Each row is a point. A path goes straight from each point to the next, and from the last back to the first. The post is the endless flat space through its rows: a point in 2 columns, a line in 3, a plane in 4, and so on, so that a path can go around it. Count how often the path circles the post. Going back the other way cancels.
In the rows, zero is written as 128.

Post (2 x 3):
[[ 78 155 172]
 [157 145  99]]
Path, 21 rows:
[[ 57 183 150]
 [ 60 149  92]
 [139 121 100]
 [132  93 154]
 [124 138 163]
 [128 112 120]
 [ 94 122  85]
 [153 155  65]
 [134 196 115]
 [179 213 144]
 [219 144 138]
 [202 166 108]
 [192 159 138]
 [155 102 155]
 [ 93  76 130]
 [138 123  64]
 [ 66 129 117]
 [ 61  84 165]
 [154 107 167]
 [177 155 180]
 [166 200 106]]
Times around: 0

Post, 5 rows:
[[126 122  83  84  59 106]
 [117 179 150 187 168  58]
 [114 111 144 175  94 148]
 [138 145 204 144 145 151]
 [138 110 103  61 129 201]]
Path, 28 rows:
[[158 210  94 108 123 124]
 [ 97 183 158  77 164 160]
 [ 99 139 199 170 210 157]
 [160  70 191 105 120 133]
 [108 144 126 161 207  81]
 [129 123 167  53  48 112]
 [ 38 137 115 172 107 128]
 [ 96  85 133 152  88 133]
 [173 108 131 103 144  89]
 [156 170 133 141 217 134]
 [159  52 177 154  73 165]
 [100  86 168 135 107 120]
 [ 77 116 112  29  92 117]
 [158 137 239  96 115 119]
 [200 137 124 139 113  98]
 [136 151 169 169 120 198]
 [146 153 155 214 143  97]
 [177 129 162 134  71 101]
 [157 167  90 128 146 138]
 [123 203 146  72 196 193]
 [ 71 193 137 159 154 124]
 [159 161 125 142  84 171]
 [197 128 154 113  90 153]
 [185 169 137 114 138 113]
 [129 112  94 139  92  80]
 [119 118 143  86 167 144]
 [ 36 112 126 149  80 114]
 [157 207 183  67 116 168]]
Times around: 0

Post, 8 rows:
[[195 149  59  97 126  81 119 211  72]
 [143 110 142 187 142 166 119 107 101]
 [157 103 120 101 150  88 143 183 102]
 [123 134 166 140  97 104 125 121 174]
 [119 168 132 139 165 134  34  69  67]
 [184  64 126 115 124 181  57  83 120]
 [ 99 158  98 194 150  22 119  60 192]
 [160 113  91 111 122 130 179 137  90]]
Path, 17 rows:
[[170  88  76 191 138 193 114 140 154]
 [117  95  89 125 134  88  97 197 118]
 [154  69 159 109 142 116  82 140 114]
 [155 145 175 126  95  76  92  84 122]
 [173  99 118 118 124 110 126 109 169]
 [215  94 109 125 203 167 147 205  88]
 [190  94 119 125 160  79 108 114 150]
 [206 153 109 145  23  52 185 210 108]
 [ 93  68 134  82 204  67  54  93  94]
 [141 107  69 165 131 191  80  77 143]
 [116 204 164 143 160 163  22 129 144]
 [206 108 141 129 139 172  91 119  74]
 [161 116 147 106 107  93  98 126  88]
 [144  87 124 132 121 103  86  84 123]
 [188 100  66 212 142 115 167 183  66]
 [168 136 119 105 131 104 102 114 107]
 [205 133 128 103 127 132 106 147 147]]
Times around: 0

Post, 11 rows:
[[129 152 111 123 138 142 140 134 127 128 130 174]
 [130 140 130 116  91 163  91 134 107 147 128 133]
 [113  99 115  95 152 108 119  96 127  85 144 148]
 [125 105 138 116 151 104  99  84 159 149 118 118]
 [139 121 150 149 119 107 155 140 116 156 124 127]
 [136 157 120 131  97 102 120 158 102 101  94 119]
 [114  84 163 149 145 118 137 139  85 134 128 142]
 [110 149 133 126 103 132 141 129 150  97 141  94]
 [117 177 105 134 145 111 153 134 105 147 152 125]
 [155 156 100 144 142 137 101 134  94 118 148 142]
 [128 150 175 155 109 143 143 101  69 161 112 111]]
Path, 25 rows:
[[125 148 166 142 162 148 135 121 157 156 145 112]
 [126 138 117 145 131 132 162 179  91 106 124 110]
 [114 147 127 152 141 125 143  96  72 108 108 129]
 [138 152 128 123 100  90  82 104  94 166 133 126]
 [148 116 146 146 128 108 119 152 112 115 138 132]
 [144 146 146 135 115 145 130 123 101 117 123 119]
 [ 97 160 111 105  97 151 144 152 110 136 123 135]
 [108 137 138 139  64 155 151 142  81  88 149 123]
 [134 142 131 150 123 121 108 136   7 108 149 166]
 [127 138 141  89 123  89 159 110 155 121 142 150]
 [130 141 118  85 100 100 143 151  86 127 103 146]
 [131 124 111 121 128 117 122 110  96 132 120 134]
 [120 162 122 149 142 151 135 116  95 159 143 153]
 [140 126 125 132 123 107 110 125 116 106 126 134]
 [158 186 122 138 127 108 141 117  94 135 121 156]
 [141 112 123 100 109 105 116 160  89  55 104 127]
 [143 131 154 174 123 141 135 127 153 124  71  88]
 [102 144 138 151  93 115 153 130 123 123  93  97]
 [132 132 148 139 141 113 102 105 162 159  97 147]
 [109 105 166 151 154 148 144 124  56 149 195 167]
 [153 133 194 123 123 129 128  74 113 160 109 118]
 [121 153 130 116 115 136 158 158 113 162 108 112]
 [128 144  89 145 153 147 122 114 129 136 152 137]
 [148 198 113 150 127 112 148  99  73 146  91 193]
 [130 123 196 184 154 138 134 106 110 136 153 104]]
Times around: 5

Post (17 x 18):
[[117 108 162 142 120  87 173 142 136 154 115 186 129 173  92 144  62 191]
 [219 102  94  73 132 166 103 128 100 187 136 124 152 138 154 137  91 128]
 [127 164  90 189 138  97  96 148 159 131 152  86 104 117  82 144 122  75]
 [ 86  86 129 109  88 163 170 117  98  91 137 181 121 162 146 131 119 196]
 [118  83  90 116 101 119 166 110 166 102 156 149 158 134 142 184 137 146]
 [142 161 195 123 129 122 147 121 136 153  98 129 151  94 158 156  54 121]
 [157 117 120 175 201 137  83 120 116 107 132 135 154 194 178 175  80 148]
 [135 122  54 118 110  82 117 108 138  94 169 135  98  98 141 128 141  81]
 [113 172 101 116 133 172  88 105 144 138  92 145 152 231 100  91 128 165]
 [112 132 115 125  93 103 184 135 214 116 111  99 122 202  92 100  63 148]
 [199 108 107 153 193 197 121 114 161 107 148 144 117  91 150 131 137 108]
 [212 107 121  87 123 101 146 200 192 165 164 122 113  73 122  83 144 166]
 [172  78 127 177 151 173 107 122 155 136 119 157 118 109 187 122 136 108]
 [143 105 119 147 103  40 178 135 113 128 162 119 123  66  94  79 147 153]
 [172 134 145 139  80 187 175 130 134  59 110 189 170 147 145  76 116 140]
 [176  83 127 104 163  87  97 163 151 143 115 126 162 115  93 124  72 162]
 [114 153  95 164 146 126 164 139 171 118 147 128 163 104 153 150  69  94]]
Path (27 x 18):
[[178 177  97 132 139 124 108 159 149 110 114 125 214 115 114 171  75 102]
 [115 106  97 166  98 146 111 162 134 177 118 192 135 151 154  75 115 165]
 [169 148  91 129  56 109 154 133 183 105 159 154  84 154  90 123 109  63]
 [104  94 138 131 151  79 197 113 208 141 153 130 136 121 101 144 144 152]
 [126 144 134 150 171  96 152 124 183 143  96 158 184 179 154  87 147 167]
 [146 101 147 115 149  96 107 100 182  27  83 146  79 124 145  86 128 172]
 [196 102 129 192 192 104  82 151 139 111 148  90 122 148 166 167  74 146]
 [173 105  36 142 102  86 126  99 133 118 181  52 210 116 126 124 118  82]
 [117 118 113 115 173 119  98 118 143 155 152 138 126  96  79 133 161 125]
 [127 167  89 126  57  89 156  97 102 130 144 129 104 232 106 201 101  85]
 [162 111  58 173 100 175 121 124  92 104 177 133  97 132 129 182 152  33]
 [151  68 137 150  99 135 118 152 174 128 115  76 161 128  70 148 127 108]
 [117  47 136 138 125  81 113 149 119 143 107 156  83  86  60 114  50  94]
 [200 133 122 109  99 158 191 128 147  96  98 155 146 185 129 144  88 137]
 [143 123  83 148 197 176 149 173 133  92 161 186 123 122 124  81 101 199]
 [189  85 112 133  55 166  95 139 181 131 114 127 155 113  72  54 149 115]
 [130 151 197 136  83  79 109 131 180 142 106 212  92 151  56 173  96 117]
 [187 151 118 103  89 168 164 166 178  98 142 142 112 155 145  70 118 104]
 [ 60 109 125 161 143 120 129 123 168 121  59 186 116 168  86 110 106 167]
 [110 100 105 177 140 152 206 103 167 151 106 171 163  87  93 111  84 166]
 [175 135 119 159 128 121 166 115 132 147 122 117 115 125  90  49  61 114]
 [187 105  92 140 178 147  91 144  97 101 175 142 213  92  58 114 105 111]
 [203 125  94 169 144  72 103 113  99 166 137 147 111 184  92  74  99 131]
 [ 66 126 140 166  74 104 155 121 103 122 142  92 124 181 171 132  99 207]
 [118 141 116 123 168 137 125 105 118 186 166 189 155 172 202 207  58 150]
 [141 177 114 163 121 211 185 145 151 162 165  70 147 127 177  90 161  68]
 [249 155 123 188 150  77 171 218 135 180 137  76 111 138 127  79  54  80]]
Times around: 4

Post:
[[163  95 113 103 148 146 116 128  87 129 249 116 161  76 127 157 127 152]
 [134  61  91 164  84 113 110 123  81 113  92 158 105 185 102 187 214  74]
 [ 75  86 146 133 164 160 146  87 151 109  60  70 165  93 129 115 158 158]
 [125 197 110  47 130 144  81 136 109 117 178  61  48 144 138 120 137  72]
 [ 94 150  99  61 167 130 147 101 104 170 118 111  85 135  81 107  73 127]
 [176 116  99 165  78 112  85  72 118 146 157  45 151 117 150 101 147 162]
 [168 100 166  96 171 118 117 168 185 113  80 118 147 131 156 118 121 104]
 [119 139  90  82  79  95 114 118  79 134 161 120  86  80 152 107 141  83]
 [118 203 137 141 110  43 137 160 145 161 114 139 120 151 113 141 163 115]
 [145 165 130 119 138 153  96 144 128 154  83 106 153 133  96 108 106 128]
 [120 101 160 143 164 117 123 124  98  87  75 139  89  87  74 122 130 122]
 [ 88 154  94 101 155 139  73  97 109 140 195 141 142 105  68 115 101 145]
 [114 159 110 128 125  89 145 148 128 122  96 129 161 146  63  79 166 122]
 [130 117 140 100 158 131 136  70  80 110 115 125 147  94  75 131  98 102]
 [109 127 169 133 164 131 102 141  76 122 130 124 135 149 129  93 138 141]
 [140 163  99 144 138 151 118 122 153 113 167 123 139 148 135 120 125 122]
 [143 141 155 133 103 149  83 131 118 163 151 112  79 150 118 114 185  64]]
Path:
[[137 164  83  41 103 107 123  66  94 132 152 133 127 118  41 163  75 109]
 [173 196 156  81 151 127  48 163 127 144 145 132 131 147 108  92 134 123]
 [102 119 113  96 141  98 105 113 117 145  94  79 123 148 182 117 158 123]
 [147 147 111 158 192 110 145 126 142  76  85  71 135 153  89 108  90 137]
 [102 106 124 153 108  50 169 155  52 127  94 138 147 164 130 102 113 129]
 [121 114 102  96 106 121 116 132  90 141 163 143 127 163 113 147 160  99]
 [139 126 156  87 166 135 107 122 136 142 156 126  81 123 124 138  83 109]
 [122 107  93 125  91 130 161 117 153 159 152  45 156 173 207 123 176 129]
 [149 167 156 151 133  73 119 110 155 191 139 114 143 124  87 199 145  52]
 [159 152 183 104 157  86 113 145 118 131 136  62 106 120 128 148 175 100]
 [165 142 117 120 163 150  97 147 140 116 195 121 157 131  96 163 106  74]
 [139  84 142 117 159 143  51 159 142  84  99 135 109 123 100 167  97 130]]
Times around: 1
